Rows are points. The window is the flat piece filled in between its corners: a triangle in 3 columns, a solid with four corners in 4, and so on. A path goes straight from each point to the next, and from the last back to the first. After which points does the path pass through the window?

Window, 3 rows:
-0.033 0.194 0.217
-0.094 -0.201 -0.023
0.048 -0.243 -0.040
Path:
(1): -0.008 -0.096 -0.176
(2): -0.027 -0.320 -0.013
(3): -0.123 -0.366 0.087
(4): 0.034 -0.144 -0.071
(5): -0.005 0.226 0.043
(6): -0.054 0.109 0.300
(7): 0.025 -0.262 0.110
(8): 0.015 -0.176 -0.146
Through the window after points: 3, 5, 7

Window:
-0.120 -0.124 -0.195 0.300
0.078 0.233 0.169 0.004
0.126 -0.012 -0.122 0.191
0.108 0.329 0.016 -0.194
Path:
(1): 0.141 0.110 0.189 -0.094
(2): 0.159 0.404 0.041 0.006
(3): 0.103 0.302 0.119 0.094
(4): 0.027 0.056 0.154 -0.115
(5): 0.145 -0.028 0.013 -0.096
(6): 0.123 0.233 -0.144 0.304
(7): 0.002 0.119 -0.169 0.241
(8): 0.036 -0.035 -0.093 0.016
(9): 0.148 -0.043 0.051 -0.032
(10): 0.069 0.193 -0.249 0.273
(11): -0.021 0.087 -0.231 0.257
(12): 0.094 -0.096 0.009 -0.041
Through the window after points: 3, 9

Window:
-0.181 -0.044 -0.329 0.150 0.300 -0.169
0.115 0.180 -0.076 -0.056 -0.058 0.054
0.198 -0.123 0.010 -0.056 -0.113 0.013
0.053 0.010 0.372 0.063 -0.043 0.315
-0.250 -0.030 -0.179 -0.184 0.000 -0.071
-0.208 -0.193 0.308 0.337 -0.262 -0.090
Path:
(1): -0.162 -0.143 -0.298 0.131 0.003 0.153
(2): -0.184 -0.018 -0.194 -0.128 -0.080 0.040
(3): -0.193 -0.025 0.069 -0.127 0.203 -0.323
(4): -0.034 0.064 0.222 -0.038 0.091 -0.067
(5): -0.141 -0.032 -0.001 0.239 -0.087 0.139
(6): -0.113 0.075 -0.351 0.159 -0.139 0.145
(7): -0.310 -0.047 0.206 -0.127 0.230 -0.231
(8): 0.048 0.085 0.066 -0.028 0.007 -0.147
(9): 0.017 -0.024 -0.134 0.050 -0.007 0.075
(10): -0.226 -0.078 -0.131 0.038 -0.242 0.172
(11): -0.121 -0.032 0.078 -0.116 0.138 -0.245
(12): -0.073 0.041 -0.094 0.029 0.189 -0.192
(13): -0.074 -0.048 -0.282 0.129 0.075 0.050
(14): 0.089 -0.032 0.173 0.136 -0.128 0.239
(15): 0.139 0.060 0.402 -0.020 0.210 -0.009
(16): -0.133 -0.007 0.041 -0.051 0.046 -0.237
Through the window after points: 2, 8, 10, 12, 16

Window (8 x 8):
-0.144 -0.232 -0.134 0.076 -0.138 0.156 -0.023 -0.018
-0.177 -0.118 -0.088 -0.083 -0.029 0.300 0.235 0.120
-0.029 -0.142 0.094 0.009 0.028 0.317 0.035 -0.091
0.181 0.075 -0.182 0.013 -0.168 0.095 0.082 0.088
0.030 0.072 0.143 -0.242 0.062 -0.576 -0.031 0.101
-0.198 0.049 0.072 -0.009 -0.151 0.193 -0.049 0.086
-0.291 0.090 0.113 0.380 0.220 -0.120 0.038 0.093
-0.034 -0.034 0.360 -0.094 -0.147 -0.524 0.161 -0.008
Path:
(1): -0.366 0.034 -0.083 -0.002 -0.083 0.096 0.011 -0.309
(2): -0.200 0.158 -0.002 -0.038 -0.055 -0.057 0.237 -0.203
(3): -0.037 -0.175 0.164 0.037 -0.029 -0.097 0.056 0.254
(4): -0.032 -0.243 0.087 0.029 0.053 0.066 0.094 0.270
(5): -0.183 0.079 -0.111 -0.107 -0.138 0.141 0.065 -0.255
(6): -0.250 0.134 0.009 -0.135 0.005 -0.219 0.163 -0.171
(7): 0.069 -0.126 0.259 0.016 -0.175 -0.059 -0.113 0.300
(8): 0.045 -0.159 0.215 0.103 0.034 0.091 -0.027 0.304
(9): -0.205 0.001 -0.139 0.010 -0.120 0.009 0.082 -0.114
(10): -0.221 0.059 0.087 -0.078 0.104 -0.228 0.099 -0.101
(11): -0.042 -0.093 0.158 0.093 -0.005 -0.218 -0.040 0.265
(12): -0.014 -0.102 0.042 0.047 0.026 -0.045 0.099 0.245
Through the window after points: 2, 4, 6, 8, 12

Window:
0.009 -0.181 0.047 0.215 -0.167 -0.005 -0.005 0.186
-0.486 0.079 0.198 0.058 0.030 -0.326 0.144 0.175
-0.284 -0.512 -0.084 -0.087 0.108 0.311 0.151 0.223
0.232 -0.095 -0.135 -0.296 -0.123 0.245 0.196 0.068
-0.081 -0.072 -0.262 -0.013 -0.155 -0.274 0.145 -0.007
0.024 -0.072 0.011 -0.181 0.105 -0.336 0.067 -0.013
-0.323 -0.060 -0.137 0.310 0.213 -0.234 0.230 0.246
0.218 0.057 -0.093 -0.142 -0.195 0.151 -0.432 0.076
Path:
(1): -0.128 -0.084 -0.081 0.093 -0.029 0.052 0.088 -0.045
(2): 0.094 -0.011 -0.038 0.049 0.048 -0.005 -0.013 -0.193
(3): 0.068 -0.131 -0.108 -0.203 -0.058 -0.138 -0.089 0.192
(4): -0.058 -0.069 -0.098 -0.158 -0.072 -0.199 0.041 0.180
(5): -0.085 0.002 -0.047 -0.041 0.096 -0.181 0.078 -0.127
(6): -0.096 -0.067 -0.049 -0.037 0.001 0.027 -0.087 -0.043
(7): -0.048 -0.102 -0.114 -0.116 -0.038 -0.031 0.003 0.242
(8): 0.071 -0.172 -0.046 -0.092 0.047 -0.219 0.199 0.426
(9): -0.276 -0.148 -0.082 0.028 0.089 -0.034 0.160 -0.083
(10): -0.031 -0.070 -0.004 0.075 0.021 0.076 -0.017 -0.084
(11): -0.108 -0.160 -0.185 -0.074 -0.103 0.128 0.013 0.403
(12): -0.007 -0.274 -0.031 -0.078 -0.005 -0.046 0.153 0.496
(13): -0.111 -0.039 0.065 -0.055 0.139 0.005 -0.094 -0.262
(14): -0.018 -0.141 0.019 -0.036 -0.045 0.151 0.120 -0.177
(15): 0.089 -0.105 -0.104 -0.219 -0.073 -0.117 -0.062 0.249
(16): -0.116 -0.183 -0.073 0.042 -0.002 -0.094 0.023 0.293
Through the window after points: 16

Window, 9 rows:
-0.176 0.197 0.268 -0.106 0.055 -0.461 0.036 -0.166 0.360
0.230 0.242 -0.190 0.230 0.069 -0.219 -0.381 0.249 0.021
0.157 -0.034 0.048 0.233 -0.348 0.041 0.045 -0.072 -0.090
0.038 -0.044 -0.061 -0.118 0.038 -0.236 -0.240 0.226 -0.072
0.098 0.193 0.249 -0.085 -0.169 -0.064 0.219 0.045 0.035
0.209 0.016 -0.103 -0.105 -0.204 0.260 -0.164 -0.030 -0.236
0.422 0.116 0.300 0.108 -0.262 -0.021 -0.013 -0.071 -0.141
0.120 -0.034 0.145 0.210 -0.066 0.274 -0.132 0.004 -0.118
0.289 -0.112 -0.074 0.243 -0.004 -0.145 0.209 -0.166 0.135
Path:
(1): 0.018 0.068 0.059 0.061 -0.154 0.127 0.024 -0.115 -0.228
(2): -0.150 0.013 -0.081 -0.037 -0.032 -0.316 0.115 -0.073 -0.246
(3): 0.383 -0.029 0.105 0.139 -0.128 0.046 -0.232 0.141 0.229
(4): 0.064 0.102 0.100 -0.113 -0.067 -0.176 -0.058 0.010 0.195
(5): 0.101 0.086 0.073 0.147 -0.106 -0.242 0.133 -0.070 -0.166
(6): -0.059 0.153 -0.080 0.102 -0.072 -0.030 -0.010 -0.063 -0.298
(7): 0.285 0.009 0.103 -0.061 -0.234 0.100 -0.039 0.031 0.020
(8): 0.297 0.013 -0.014 -0.133 -0.129 -0.044 -0.151 0.085 0.210
(9): -0.016 0.020 0.020 0.097 -0.046 -0.144 -0.063 0.029 -0.199
(10): 0.242 0.121 -0.067 0.138 -0.081 -0.095 0.119 -0.160 -0.224
(11): 0.235 0.019 0.215 0.093 -0.318 0.152 -0.090 -0.028 0.053
(12): 0.071 0.020 0.150 -0.048 -0.103 -0.139 -0.080 -0.013 0.232
(13): 0.112 0.233 0.107 -0.056 0.044 -0.150 0.065 -0.074 -0.135
(14): 0.041 0.166 0.120 0.121 -0.100 -0.261 0.196 -0.317 -0.147
(15): 0.037 0.040 0.127 -0.015 -0.130 -0.098 -0.097 0.048 0.207
(16): 0.335 -0.142 0.042 -0.212 -0.232 0.002 -0.039 0.024 0.119
Through the window after points: 2, 6, 8, 14

Window (11 x 11):
0.040 0.107 -0.086 -0.022 -0.066 0.087 -0.089 0.240 0.175 -0.112 0.462
-0.036 0.399 0.021 -0.067 -0.110 0.000 0.042 0.292 -0.086 -0.045 0.181
0.163 0.178 0.251 -0.069 0.237 -0.095 0.193 0.072 0.203 -0.379 0.011
0.215 -0.117 -0.205 -0.328 -0.240 0.521 0.103 -0.022 0.226 0.247 -0.414
-0.283 0.085 -0.177 0.253 0.030 0.083 -0.073 0.118 0.000 -0.153 -0.265
0.109 0.290 -0.132 0.046 0.018 -0.049 -0.004 0.029 0.183 0.151 -0.004
-0.176 -0.065 -0.017 -0.238 0.185 -0.079 0.091 0.202 -0.174 -0.118 0.221
-0.317 0.181 0.318 -0.128 0.326 -0.138 0.014 0.077 0.185 -0.181 -0.083
-0.117 0.075 0.184 -0.003 0.228 -0.144 -0.216 0.251 0.002 -0.055 -0.184
-0.170 -0.230 -0.116 -0.018 -0.270 -0.023 0.052 0.151 0.084 -0.056 -0.047
-0.015 0.257 -0.103 -0.382 0.026 -0.161 -0.249 0.149 0.048 -0.124 0.195
Path:
(1): -0.087 -0.049 -0.004 0.038 -0.054 0.053 -0.205 -0.269 -0.048 -0.038 -0.012
(2): -0.071 0.052 -0.050 -0.038 -0.076 -0.014 0.123 0.299 0.131 -0.013 -0.047
(3): 0.012 0.137 -0.137 -0.274 -0.003 0.118 0.118 0.383 0.299 -0.029 -0.228
(4): -0.009 0.025 0.098 -0.114 0.017 0.144 -0.016 -0.134 0.053 0.015 -0.079
(5): -0.055 -0.016 0.078 -0.177 -0.171 0.139 -0.142 -0.167 -0.151 0.164 0.024
(6): 0.015 0.024 -0.095 -0.083 -0.009 0.076 0.039 0.219 0.200 -0.020 -0.188
(7): -0.027 0.266 -0.199 -0.194 0.161 -0.047 0.010 0.292 0.247 -0.023 0.033
(8): -0.008 0.050 0.145 -0.103 -0.153 0.000 -0.192 -0.144 -0.090 -0.057 0.020
(9): -0.058 0.132 0.037 0.043 -0.076 -0.017 -0.053 0.074 -0.042 -0.088 -0.026
(10): -0.097 0.227 -0.074 -0.095 0.082 0.017 0.111 0.322 0.139 -0.115 0.054
(11): -0.102 0.155 -0.143 -0.142 0.158 -0.001 0.146 0.305 0.213 -0.038 -0.075
(12): -0.114 0.025 0.220 -0.118 -0.019 0.084 -0.183 -0.145 -0.006 -0.092 -0.108
Through the window after points: 3, 5, 7, 9, 11

Window (12 x 12):
0.047 0.189 -0.075 0.092 -0.263 0.091 0.128 0.203 0.121 -0.054 0.152 0.157
-0.077 0.196 0.182 -0.135 0.076 -0.085 0.056 -0.070 -0.103 0.256 -0.145 -0.331
0.022 0.243 0.020 -0.169 0.063 -0.177 -0.303 0.226 -0.092 -0.077 -0.128 -0.407
-0.017 0.208 -0.098 -0.075 0.182 -0.163 -0.195 -0.120 -0.018 0.037 -0.108 -0.089
0.225 0.344 0.010 -0.145 0.103 0.137 -0.227 -0.097 -0.234 0.063 -0.042 -0.204
0.055 0.087 -0.082 0.325 -0.163 0.242 0.099 0.099 -0.158 -0.317 -0.064 0.159
0.088 0.118 0.224 0.025 -0.063 0.285 0.037 -0.015 0.097 -0.223 -0.082 0.242
0.287 0.062 -0.045 0.161 -0.249 0.180 -0.038 0.075 0.027 -0.070 -0.273 0.159
0.186 0.107 -0.067 0.099 -0.015 0.150 0.356 0.059 0.253 -0.201 0.009 -0.027
-0.010 -0.169 -0.211 -0.195 -0.286 0.226 0.215 0.141 -0.021 -0.146 -0.078 0.121
0.171 -0.015 0.102 -0.047 0.160 -0.117 -0.436 0.000 -0.222 0.121 0.039 -0.331
-0.071 0.126 0.007 -0.076 -0.243 0.104 0.077 -0.237 0.159 -0.062 -0.021 -0.238
Path:
(1): -0.046 0.132 -0.285 0.117 0.193 0.172 -0.181 0.112 0.049 0.261 -0.205 -0.025
(2): -0.113 0.067 -0.083 -0.044 0.042 0.124 -0.258 0.187 -0.015 0.058 -0.032 -0.143
(3): 0.188 0.259 0.082 -0.067 -0.286 -0.030 0.243 -0.246 0.086 -0.186 -0.050 -0.175
(4): 0.036 0.128 0.095 -0.019 -0.122 -0.012 0.078 0.037 -0.057 -0.140 -0.110 -0.051
(5): 0.015 0.043 -0.142 0.218 -0.034 0.391 -0.031 0.029 0.268 0.091 0.109 0.066
(6): 0.240 0.058 -0.038 0.079 0.116 0.425 -0.202 -0.142 0.169 0.129 -0.328 -0.156
(7): 0.097 0.230 0.011 -0.071 -0.161 -0.044 -0.019 0.041 -0.144 -0.108 0.007 -0.056
(8): 0.257 0.208 0.093 0.038 -0.105 -0.033 -0.139 -0.165 -0.131 -0.251 -0.014 0.060
(9): 0.032 0.190 -0.112 -0.004 0.062 0.282 0.024 0.130 -0.093 0.077 -0.080 -0.184
(10): 0.005 0.139 -0.042 0.014 -0.054 0.050 -0.095 0.080 0.064 0.027 0.001 -0.176
(11): 0.275 0.142 0.072 -0.195 -0.037 -0.095 -0.016 -0.313 -0.414 -0.158 -0.164 -0.157
(12): 0.225 0.172 0.139 -0.087 -0.121 0.047 0.017 -0.002 -0.127 -0.194 -0.023 -0.043
Through the window after points: 2, 6, 8

Window, 14 rows:
-0.006 -0.085 -0.225 -0.278 0.037 -0.205 -0.247 0.210 -0.138 -0.176 0.309 0.094 -0.024 0.203
-0.012 -0.081 -0.082 0.100 0.057 -0.126 -0.003 0.010 0.159 -0.072 0.055 0.084 -0.179 0.084
-0.314 -0.582 0.329 -0.161 0.044 0.097 0.157 -0.059 -0.351 -0.037 0.160 -0.135 -0.022 -0.242
0.025 0.008 0.148 0.076 -0.003 0.017 0.081 0.139 -0.019 0.207 0.110 0.192 0.037 0.208
0.008 0.045 0.246 -0.136 -0.085 -0.170 0.040 -0.034 -0.097 -0.004 -0.449 0.068 0.102 -0.014
-0.096 0.103 0.014 -0.014 0.106 -0.088 0.050 -0.217 -0.026 -0.045 0.069 0.123 0.416 -0.065
-0.308 0.063 -0.283 -0.383 -0.086 0.317 0.082 0.218 -0.168 -0.168 -0.127 -0.265 -0.213 -0.294
0.097 0.149 -0.028 -0.053 -0.042 0.200 -0.016 0.001 -0.199 -0.052 -0.133 0.206 -0.120 -0.099
0.001 -0.052 0.019 -0.124 -0.065 -0.332 0.143 0.120 -0.139 -0.116 0.352 0.123 0.022 -0.097
0.239 -0.015 -0.369 -0.067 -0.103 0.019 -0.143 0.031 0.139 0.194 -0.004 0.182 0.158 0.038
0.112 0.085 0.205 -0.116 -0.136 -0.043 -0.028 -0.043 0.100 -0.029 0.201 0.050 -0.090 0.066
0.155 0.057 -0.099 0.089 0.042 0.075 0.297 -0.286 -0.032 0.062 -0.005 -0.065 0.043 0.200
-0.053 0.090 -0.086 -0.026 -0.081 -0.156 -0.019 -0.209 -0.061 0.207 0.069 0.224 -0.054 0.188
-0.399 -0.204 -0.005 -0.180 -0.400 0.087 0.003 -0.052 -0.355 -0.274 -0.380 0.163 0.358 -0.056
Path:
(1): 0.009 -0.016 0.090 -0.053 -0.026 0.086 0.078 0.022 0.010 0.019 0.045 0.242 0.002 0.102
(2): 0.020 -0.204 -0.079 -0.318 -0.151 0.049 0.245 -0.013 0.047 0.036 -0.148 0.297 0.043 0.118
(3): -0.134 0.034 0.081 0.053 0.063 -0.051 -0.080 -0.065 -0.135 -0.078 0.158 -0.095 0.045 -0.123
(4): -0.064 -0.114 0.061 -0.057 -0.204 0.000 -0.038 -0.059 -0.196 -0.096 0.017 -0.047 0.080 -0.035
(5): -0.278 -0.289 0.225 -0.303 0.183 0.076 0.249 0.036 -0.040 0.020 0.073 0.226 -0.065 -0.106
(6): -0.129 -0.098 0.005 -0.231 0.002 -0.027 0.218 -0.068 -0.062 0.059 -0.025 0.124 0.107 0.076
(7): 0.068 0.176 -0.074 0.149 -0.275 -0.100 -0.439 -0.060 -0.256 -0.024 0.062 0.129 -0.049 0.007
(8): -0.068 0.004 -0.087 0.092 -0.065 -0.258 -0.009 0.070 -0.315 0.201 0.033 -0.221 0.177 0.008
Through the window after points: 2, 4, 8
